Each row of a before or after table is a point. One or more steps were done to the points. Then noise was added and the rows were shuffled. The steps act on how far a point lies along the listed directions, d1 being the first. Name the steps. A step turns or swaps two directions, mirrors them in a line or flattens them onto one, adds a multiple of one to another, or multiplies one. Angles are multiples of 10 degrees, from the lower direction toward the higher: turns from -170 to 170, lines from 10 to 170 but not 90. Use the fewest steps. Two steps may share a direction if one is a turn and the other turns, adds or multiplies; they go together, in the order done. Otherwise the lowest direction goes first.

Directions:
(1): [-50  -6  44]
(2): [-36 -33 -45]
Before:
[[102  19 -35]
 [-18 -29 -43]
 [ 65  45  -1]
 [ 45  13 -26]
 [ 39  17  -9]
 [ 13 -10 -24]
 [ 29  31 -14]
 [-30  10  75]]
After:
[[ 31 -10 -46]
 [ 16  27  19]
 [-72 -28  15]
 [ 74  46  65]
 [ 37  19  30]
 [ 25  22  33]
 [ 26  -1   2]
 [ 17  52  62]]
Steps: turn d1 and d2 by 60 degrees

Directions:
(1): [ -5  34  55 -59 -26  23]
(2): [ 69 -34  36 -12  12 -38]
(3): [ 51  54 -54 -21  -7  -3]
Before (10 x 6):
[[ -58   75  -48  -24  -28   55]
 [ -79  -19   15  -16    2   11]
 [  37   24 -103   38   14  -11]
 [ -95   -6  -58   48   47    8]
 [ -76   -2   46  -10   -8   59]
 [ -44   -2   38   -3    0    9]
 [ -83   65   15  -57  -22   28]
 [  43   56  -21  -29  -17  -17]
 [  70   73    4  -98   15    1]
 [ -15  -39   76  -63   -8    6]]
After, 10 rows:
[[-21  -7  39 -64 -14  18]
 [-18  34  46 -68  -9  -4]
 [-10   2  45 -30  -5  34]
 [ 22 -11 -65  52  19 -16]
 [  8  17  10 -31 -15  11]
 [  8  51  26 -79  12  20]
 [-15 -24 -32  34  56 -28]
 [-23 -21  14 -29   9  -7]
 [-18   5  28 -13  -1  -2]
 [  9  35   3 -18 -19 -12]]
Steps: multiply d2 by 0; multiply d3 by 0.4

Directions:
(1): [ 41  25  23 -38  46  28  41  55]
(2): [-48  17  67  14  10   8 -54  37]
(3): [-11 -48  67 -17   6  14  41 -52]
(4): [ -8 -70 -26 -19  65 -20 -33  15]
(5): [ 70 -25  38  37 -19 -50 -11  20]
(6): [ 18 -38  -3 -49 -62  46 -32  24]
Before (10 x 8):
[[-25  67  11  19 -38  10  44 -50]
 [-72   1 -41 -34  -7  78   7 -64]
 [-19 -16 -15 -25 -52  75 -73  12]
 [ 16 -10 -13  14 -77  -1 -18  26]
 [ 43  10  31 -28  41  -8 -32  50]
 [ 38 -58  -3 -56 -38  17 -21  20]
 [ 24  -4  -1  29 -40  -4 -23  20]
 [-30 -47  46   4 -26  19 -10  -8]
 [ 36   2  -7 -76  -8  79   0  78]
 [-19  31  16  66  92 -71  23 -56]]
After, 10 rows:
[[ 23 -15  45 -44  61   3 -19  29]
 [-21   8 -13  26 -33   5 -47  40]
 [-20  19 -49   2 -29  38 -23 -20]
 [ 30 -39  30 -82  13  72   1  67]
 [ -7  50 -23  68  84 -76  23 -50]
 [ -6 -24  26  -2 -73  19   5  -6]
 [ -4  77  -4  31 -51  -2  32 -32]
 [ 22 -45 -11 -58 -36  21 -38  35]
 [-14 -30  32 -20 -52  71 -62  -3]
 [  0 -18  26  15 -33  14  -2  -8]]
Steps: add 0.3 times d1 to d4; turn d2 and d6 by -10 degrees; multiply d3 by -1; multiply d5 by 0.4

Directions:
(1): [ -6 -54  95  18  14   7  12 -23  -7]
(2): [-17 -14  -7 -77   9   1 -42 -70  11]
(3): [ 37  37  44 -20 -54 -46 -42  13 -36]
Before (13 x 9):
[[ 17  -9  93  42 -22 -41  10  29 -35]
 [-42 -59  60 -50  26  26  -9 -87  35]
 [ -5   0 -51 -17  24  17   4  11  10]
 [-41 -63  17   1  66  42  -1 -38  23]
 [  9 -12  85  16  -1   6  29  -3   2]
 [  5  33   7 -79 -32 -14 -55 -54 -17]
 [ 19  42 -49  -1 -23 -22 -15  22 -20]
 [ -2  12 -26  16  13  17  -2 -17  -6]
 [ 22  -3  35 -77  18 -53 -45 -64   5]
 [ 59  47  44 -29 -52 -54 -46 -19 -26]
 [ 44  71 -21   0 -87 -68 -27  59 -47]
 [ 12  17 -11  21  -3 -27  -4  28  -5]
 [ 24  31  46   3 -61 -25 -14  14 -26]]
After, 13 rows:
[[ -22    5  -72   62   34   16   56   48   21]
 [ -21  -30  -26  -86   72  -11  -13  -87   46]
 [  -2   42  -67    7    5   25   33   24   35]
 [ -45  -42   10  -71   40   39  -14 -103   23]
 [ -20   43  -76 -103  -14   -9  -56  -60   37]
 [   2  -14   24   42   17   -7   18   23   -3]
 [ -20  -57   -7   23   64   45   46  -57   51]
 [ -28  -31  -18   42   20   43   58   -6   29]
 [   6   48  -50  -57  -20  -27  -73   -1  -17]
 [ -33  -86   59   82   39   28   78    6    8]
 [   9   14   14    9  -13    1  -13  -21  -28]
 [  22   -4   43  -24  -15  -13  -22    3  -24]
 [  -2  -40   60   31   21    2   21   -9  -16]]
Steps: turn d1 and d3 by -160 degrees; multiply d2 by 1.3

Directions:
(1): [-35  -8  31  34 -25 -51  66 -15  57  41  -7]
(2): [-11  28  20  13 100  29  15  37   5  49   7]
(3): [-22 -31 -63  50   0   5  54  47 -33 -31  35]
(4): [-18  80  12 -13 -16  23  19  30  50 -67  12]
Before (10 x 11):
[[  -4   36   83  -30  -39  -28  -12  -33   52   25  -17]
 [  16   12   13  -24   73   43  -54   14  -49    5    9]
 [  -5    2   48  -19  -59  -13   -4  -34   47   -4   13]
 [  27   69   38  -32 -114  -43   36  -35   66   -6  -59]
 [  36 -105  -48   23  -51   -5  -30  -37  -48   -5   -7]
 [  32   20   23  -25  -10   11  -15  -20    2   10   15]
 [  -9  -32  -19    6   31    2  -10   30  -38    8   22]
 [  27  -35  -60    4   25   -1  -45   -9  -62  -12   21]
 [  -7  -76  -42   23  -37  -22   32   13  -53   -7   12]
 [  -2   64   18  -47  -58  -44  -18  -27   44  -70  -19]]
After (10 x 11):
[[  42  -25  -10  -32   26  -12  -84  -49  -38   24   -6]
 [  16   15   28   -7  -18   -7   15  -20   21   24   18]
 [ -24  -15    9   13  -63  -10   33   -2   35  -27   36]
 [  61 -110  -41   -2  -39    3  -73  -57  -67   10  -20]
 [   2   49  -30   20 -114  -34   97   21   37  -53  -19]
 [   7  -24    6  -19   33    1  -42    9  -31   21    5]
 [ -22   66    0  -22  -67  -46   23   -6   52  -89   -2]
 [ -42    9   37   29  -54  -39   72   10   48    7   15]
 [  32  -71  -48  -17  -17    9  -42    2  -98  -19    3]
 [   3   16   72  -25   56   -2  -36  -25   13   61  -19]]
Steps: add -0.3 times d2 to d3; turn d1 and d3 by 70 degrees; multiply d4 by 1.3

Directions:
(1): [ 18   8  -8  11 -16 -21 -66  19  -9  58  42 -80]
(2): [-12 -14  41  87   5   9  15 -55  29 -16 -26 -54]
(3): [-20  42   8  17 -56  74   2   0  49  20  55  29]
Before (9 x 12):
[[ -13   24  -15  -32   13   -7   12   25  -16  -35  -18   28]
 [  -7   28   -5  -40   -1   29   25   17    5    1   23   82]
 [  32  -15  -11  -24   24  -52  -94   54  -46   43   43 -101]
 [   7  -13  -14   -5   16   -2    4   -9    7  -16  -12    5]
 [ -10  -13   14  -21   33  -28   33  -17  -23  -42  -55    4]
 [  18  -12   -2  -39   13  -20    3   14    1   20  -31  -24]
 [ -47  -34   20   32   14   -4   38  -42   18  -22  -50  -20]
 [   4   -4  -25  -38   30   -5   -4    5  -32  -28  -28   38]
 [   6   18   13   49  -11   17    8  -40   24  -10    3  -42]]
After, 9 rows:
[[  13  -18  -12    3   16   -5  -10  -12    8   -6   -4  -17]
 [  -1  -17   21   14   35  -48   -1  -29  -27  -18  -46  -68]
 [  16   -4  -15   12   23  -25  -55   -2  -32    5  -10  -55]
 [  18  -21  -35 -122   58  -40  -12   74  -65  -34   -5   66]
 [  -2   21   -6   18    6  -20  -31   15  -16    0    2  -54]
 [   2   33   10   36  -19   24  -36    6   19   57   63  -39]
 [  17  -16   -8  -46   23  -24    4   15   -3   18  -34  -27]
 [  -1   20    8   12   -5   31   43  -33   21  -39   -7   34]
 [ -47  -37   17   34   17  -11   36  -40   17  -30  -55  -27]]
Steps: mirror d1 and d2 in the line at 120 degrees; multiply d3 by 1.3

Directions:
(1): [ 22  44  63 -63  -3  -1 -46  33 -10 -67  16  53 -11  -1  38 -31 -39 -37]
(2): [-29   5   4  13   0 -22  79  -7   4 -70 -27  24 -43 -90  28  28   7  32]
(3): [ 43 -53  31   0  45 -55  -3  10 -28 -66  64 -29  34   7 -36  11  53  22]
(4): [ -1 -37 -20  57 -42 -31  -4 -77 -37 -26   8  51  49  26  56   3 -20 -39]
Before:
[[  2   4 -22  -4  -4  38 -23   3  15  69 -10 -14  17  27 -16 -10 -11  -5]
 [  1 -37 -34  60 -13  -8  12 -37  -9   9   8 -12  20   1  -1  19  16   1]
 [ 20 -28  12  14   8 -37   4  -2 -24 -46  30   6  21  -1  -2   7  18   0]
 [-15 -19 -24  25  -6   3  20 -19  -3   4 -14   9  -9   0  14   0 -10  -3]
 [ 12   3   2 -22  13   2 -16  29  15  12  18 -26   8  -6 -22   0   9  14]
 [ -5 -14 -26  25  -1   2  -1 -26 -11  32  10 -16  15  19 -18  15  14   1]
 [ 12   0  33 -20  20 -10  -5   8  11 -27  19 -15 -15 -14  -5  -8  24  23]
 [ 11 -15  -8  18   1 -10   0 -13  -5  17  12  -7  18  28 -12  -1  14  -3]]
After:
[[  63  -76   46   10   48  -85   -6    6  -50 -107   90  -19   57    8
   -31   10   65   15]
 [  19   -9   11  -24   33  -18  -13   27    7  -12   34  -34   12   -9
   -31    8   26   24]
 [ -32  -13  -44   35  -18   18   24  -29    5   37  -31    7  -18    1
    19    2  -23   -6]
 [   4  -65  -58   89   -2  -17   26  -47  -12   26   15  -41   35    9
   -29   36   43   20]
 [  36  -23   61  -26   46  -40  -11   13   -5  -79   56  -20    0  -12
   -18   -6   47   31]
 [  16  -36  -10   25   14  -21    3  -17   -8   14   24  -27   29   27
   -31    7   36    7]
 [  -9  -31  -47   45    0   -1   17  -34   -9   54    8  -39   24   18
   -38   25   30   10]
 [ -29   29  -51    6  -26   74   -7   -6   37  121  -48   -8   -5   19
    -5  -10  -31   -5]]
Steps: multiply d1 by 2; turn d2 and d4 by 10 degrees; multiply d3 by 3

Directions:
(1): [-34  58  18 -44  -6 -47  30 -55  17 -24 -77 -24  38  27   5  75  24 -20
  24  -3]
(2): [  6  16 -61  40 -68 -22  15   1  54 -61 -44  13 -34 -29  -1 -33  10 -21
 -48  63]
Before (11 x 20):
[[  -5   -9   19  -35   44   -9  -15   -9  -22   13    6  -44   25   21
    -1   52   -1    9   41  -27]
 [  42  -61  -61   70  -34   25  -27   83   20  -25   55   29  -85  -48
   -10 -121  -35   18  -43   44]
 [   6  -13  -19  -12  -13   -4    7   -2   11   12   -4    6  -17  -21
   -12  -27   -2   -2  -10   15]
 [  48  -63  -57   58  -12   41  -38   54    7   26   51   31  -53  -46
   -19  -90   -6   31  -44   27]
 [  -6  -26   12   -2   12   18    0   10   -9   24   25    7    8  -11
    -7   -8  -12   34   33  -13]
 [ -19    1   15  -14    1   -7   19  -10   -9   -6  -20   -9   -5  -10
     8   24    4    9   10   16]
 [  -8    7    1  -13  -16  -34   28  -40   18  -26  -46  -19   10   12
    10   24   28  -25    1    0]
 [  -4   -6   -7    2   10    6   -5    9  -19   11   16  -12    6    2
     2  -16  -10    4   12  -13]
 [ -38   22    9   -1  -28  -19   24  -35    4  -41  -52   11   -9   -6
     4   10    5   -2    5    2]
 [ -11    4    2   -2  -24   -5    4    0    8  -31  -35    4    2   -5
   -13   17    0   -2   -2   10]
 [   9    1   13  -25   35   26   -4   14  -46   34   23    0   14   17
     6   -5  -24    8    8  -17]]
After:
[[ -32   19   -1   10  -38  -17   26  -29    7  -46  -48   13  -18  -13
     3    0    3   -2   -2    9]
 [  -5    0   -2    3  -25   -2    3    5   10  -31  -31    8   -3   -7
   -17   10   -3   -2   -8   12]
 [ -10    2   14  -35   34  -21   -9  -17  -13    1  -11  -45   27   20
     0   61    6    3   39  -19]
 [  -6    5  -10   -3  -25  -33   26  -33   27  -32  -45  -14    2    5
    11   14   28  -27   -6   11]
 [   9  -14  -16  -14  -12    1    4   -3    9   17    5    8  -18  -22
   -14  -28   -6    3   -5    9]
 [   3   12   17  -32   35   18    0    5  -43   30   10   -4   21   22
     8    9  -21    7   12  -19]
 [  -8   -4   -3   -5   13    4   -3    7  -21   14   15  -14   10    5
     2  -10   -7    3   13  -17]
 [  48  -73  -33   45   16   53  -44   58  -15   51   73   28  -42  -36
   -18  -80  -12   40  -28    3]
 [  44  -79  -36   59   -4   43  -37   91   -7    7   88   30  -77  -36
   -10 -114  -44   31  -28   18]
 [ -18    5   11  -11   -3   -9   24  -12   -5  -13  -23   -7   -8  -11
     7   24    4    6    7   20]
 [  -9  -19   19   -9   13   15    2    2  -11   24   19    3   14   -6
    -5    1  -11   34   40  -17]]
Steps: turn d1 and d2 by 20 degrees

Directions:
(1): [-23  38  27  28  16  65  50  30  -3  20  -3  72  44 -85  11  21 -71  43
 -19   6 -26 -20  10 -18]
(2): [-34 -28  17  53  66  40 -52 -62  34 -19  32 -36  -5 -31  27   3 -28 -28
  40 -91   1 -16 -26  -1]
(3): [ 67  21  41   7  38   8  -4  -8  -2 -72  73  13 -36  -1 -59   8  24  87
   3   2 -27  21  -2  49]
(4): [-39 -57 -58   8  39 -18  94   5  44 -37 -13   9 -21  11 -38 -24 -42  -4
  11  31  19 -27 -57  60]
(5): [-24   3  66  -6  45 -17 -36  37  20 -23 -93 -30 -18  31  26 -19   9  64
  10  28 -35 -69 -28 -30]
(6): [-15  -4  34   7  28   7 -14 -60 -35  15   7 -38 -63 -37  21 -35 -46  -8
 -49 102  27  59 -12 -14]
Before, 9 rows:
[[ 21   5 -10 -10 -14 -58  -4  28  10 -30   7   0 -19  16 -31  -4  38  45
   14  10  -8   2  13  31]
 [-18  23  53 -30 -32 -26 -52 -13 -19  19 -46 -26 -30  15  39 -41  17  24
  -55  75 -14   1  -3 -52]
 [  4  18 -11  13  10  42  22  11  21   9  31  64  55 -39  -7  26 -25  27
   15 -64 -19 -35   8  15]
 [ -8  19   6 -39 -20 -30  26  22 -31  27 -37   0   8   8   9 -30   4  10
  -27  73  25  -4  -6 -16]
 [ -4 -15  57  -5  64  -6 -14 -20 -11 -36 -46 -35 -71  19   9 -53 -22  57
  -24 121 -13 -12 -52   9]
 [ 18 -34 -26  -8 -14 -18 -26 -45   3  14  48 -44 -19  46 -16   2  34 -51
   -6   7  35  37   9  12]
 [-17   6 -16 -14 -11   8  40  12  19 -10 -10  -5   0  -1 -14  17 -17  16
    3  12 -18 -21   1   9]
 [ 33  53 -10  -3 -54  33   8   9 -44  32  58  42  27 -24 -12  39  12   6
  -34 -16  -3  34  55   2]
 [-38  -1   8  10  34  27  46 -43  -3 -10  36 -14 -21 -48  26  -9 -63 -10
  -10  14  24   9 -25  -3]]
After, 9 rows:
[[ -5  26  -3   7 -19 -15  25  20 -14  15   9  35   1 -57  -3   0 -26  31
  -24  46   3  31  26   5]
 [  5 -13  39   1  69  -9 -33 -48  10 -30  12 -31 -57   9  -5 -31  -3  52
  -13  37   2  -6 -38  22]
 [ 15  25   8 -27 -33  -2   1 -14 -16  -2  10 -25 -21   5  -9  17  11  13
  -21  37 -10  16  22  -7]
 [ 12  29  38 -21  -1  -1 -33   6   8 -23  13 -31   5  29  26  17  39  23
   29 -63 -15 -32  12 -27]
 [-33  -7  11   7  44  -7  32  33  24 -35 -55 -14 -28  31 -13  -6 -11  61
   -3  30 -18 -63 -33  24]
 [-52  -7   4  17  -1  30  16  27  21  49 -34  17  58 -13  30  18 -30 -15
  -10  -7  -4 -44  11 -41]
 [ -1 -11 -77 -20 -66 -17  38  10  31  -3  38  45  43  22 -31   6  30 -31
    4 -60  -1 -15  -3  28]
 [ 26  20 -24 -50 -46 -40  15  25 -25  17   8  17  33  26 -15  -6  51 -11
   -7  13  27   4  13  -6]
 [ 83  43 -29 -12 -75  29  -4  19 -39  11  79  69  60   2 -27  38  43  -7
    6 -60 -20  23  51  18]]
Steps: turn d1 and d5 by 160 degrees; turn d1 and d3 by -50 degrees; add -0.5 times d4 to d2; turn d4 and d6 by 160 degrees

Directions:
(1): [ 21   6 -10   0 -85 -19  -4 -21  38  47 -57 -58  47 -48  -4   5 -11  24
  46 -69 -27  17 -15  27 -66  66  11   3  55  21 -45   9]
(2): [-45 -10  55  21  60 -76  19 -53 -28   6  29 -50 -38   3  45  26  61  -3
  35 -32  44 -21 -21  30 -34  47  14  43 -56  49  15  12]
Before (11 x 32):
[[-11   0  19   4  43 -13   2 -23  -8  -7  28  19 -24  12  22  14   4 -11
   -8  -6  25 -14 -11  -2   1   4  -3 -12 -28  13  16  -2]
 [ 27   2 -21 -25 -54   2  -9  -4  26   7 -24   4  24 -14  -3 -24  -5  20
    2 -12 -34   3  -5   5   0  10  -8  -6  20  -9 -17  -6]
 [ -5  -6  13   4  41   1  13  -4  -7 -16  28  15 -17  21  -7  -8   1 -11
  -14  18  28  -3   8  -8  13 -22   5  24 -28  17   3   6]
 [  8   1  18   4 -75 -59  13 -33  33  64 -42 -88  37 -47  13  16   3  25
   53 -92 -22  -2 -38  30 -70  88  10  23  28  40 -37   9]
 [ 12   2  -7   2 -72 -41  27 -28  25  68 -55 -69  34 -41  -1   8  -6  55
   77 -84 -17  16 -16  32 -89  77   6   7  56  16 -28  -4]
 [-16 -10  24  -4  37 -32  10 -28 -33 -13  42  -5 -32   9  29   1  34  -7
    2  -4  18 -21   0  13  -3  -1  13  23 -40  24  26  -1]
 [-29  -2  29  -3  64 -29  19 -18 -20 -20  29 -15 -43   4  29  14  31   0
    1  14  38  -4  -5   2   2  -1  -8  13 -46  18  10  10]
 [-17   4  -1   0  49  -7  12  17 -27 -30  33  16 -35  21  13   0  10  -7
  -31  32  32 -20  10 -20  31 -40  -9   7 -49  10  33  11]
 [ -5  -9 -31  13 -14   6  -4   4   3  18 -31 -28  15 -28   5   8  -9   2
    3 -13 -10  10  -1   4 -18   2   8 -24  19 -10   1  -5]
 [  8   8  -8  -3 -41   0 -13  -4  16   9  -8  -5  26 -30 -12  -7 -11  21
   -6 -17 -30  -7  -1  12 -20  15  -2  16  16  18 -16  -3]
 [  6   1  -1   8 -72 -49 -13 -25  32  38 -38 -85  32 -54   6   7   6  10
   56 -79 -11 -14   2  26 -67  81   4  26  27  34 -47   8]]
After:
[[ 25   1 -17  -7 -27  25   1   9  23   5 -14   9  23  -4 -30 -16 -33   3
   -7  -1  -5  14  10 -10  -5 -10   5   5  24   7 -25   5]
 [ 32   2 -32 -24 -33  41 -10  23  -1 -14   5  36  13  -1 -16 -23 -27   0
  -24  18 -29   3  17 -12  22 -38   0 -18  22 -22   6 -11]
 [-38 -13  40   5 103 -20  20  12 -47 -35  80  34 -61  55  20   7  27 -26
  -45  52  36 -38  -7 -26  68 -51 -13  15 -86  -4  58  -8]
 [-19   2  20   5  25 -20  -2 -15 -14 -11  31   4 -12  -5   6   1  18   8
  -16   3   2 -24  -1  10  -1   0  -3  32 -34  27  13  -3]
 [ 30  17 -45 -11 -65  23  -4  30  26  10 -38  -6  32 -23 -17 -13 -40  17
  -10 -12 -20   9   9 -15 -10  -8  -7 -18  36  -2 -17  12]
 [-38 -12  23   8  94 -21  -4  10 -41 -51  71  19 -57  35  18   0  33 -35
  -27  47  44 -46  29 -22  54 -40 -14  23 -81  -1  39  -7]
 [ 23   8 -18  -9 -14  30 -10   5  18   1  -3  35  11  -1  -7   1 -37  -3
  -19  -2  -8   4  -3 -13   5  -7 -10 -38  19 -12  -5  -7]
 [-28 -15 -10  21  35 -13   4  -6 -21   2  -1 -24 -14 -10  22  16  15  -8
   -2   1  14  -4  -1   3  -5  -6   8 -12 -20  -2  22  -3]
 [ 25  11 -33 -24 -21  47  -2  33  20 -14 -18  24   9 -11 -19 -14 -37  11
  -24  32 -15  23  14 -24  22 -34 -21 -32  28 -28 -18   0]
 [-11  -7  19 -14  17 -42   5 -32  -6  -7  19  -9 -19   6  29  -8  40   8
    8  -8   6 -17 -14  16   2  16  -2  22 -37  15   7  -1]
 [-46 -14  32   9 121 -28  42  -3 -63 -27  72  32 -73  57  21   9  38   5
   -5  46  52 -23   8 -13  31 -41 -11  15 -73  -9  68 -16]]
Steps: turn d1 and d2 by 140 degrees
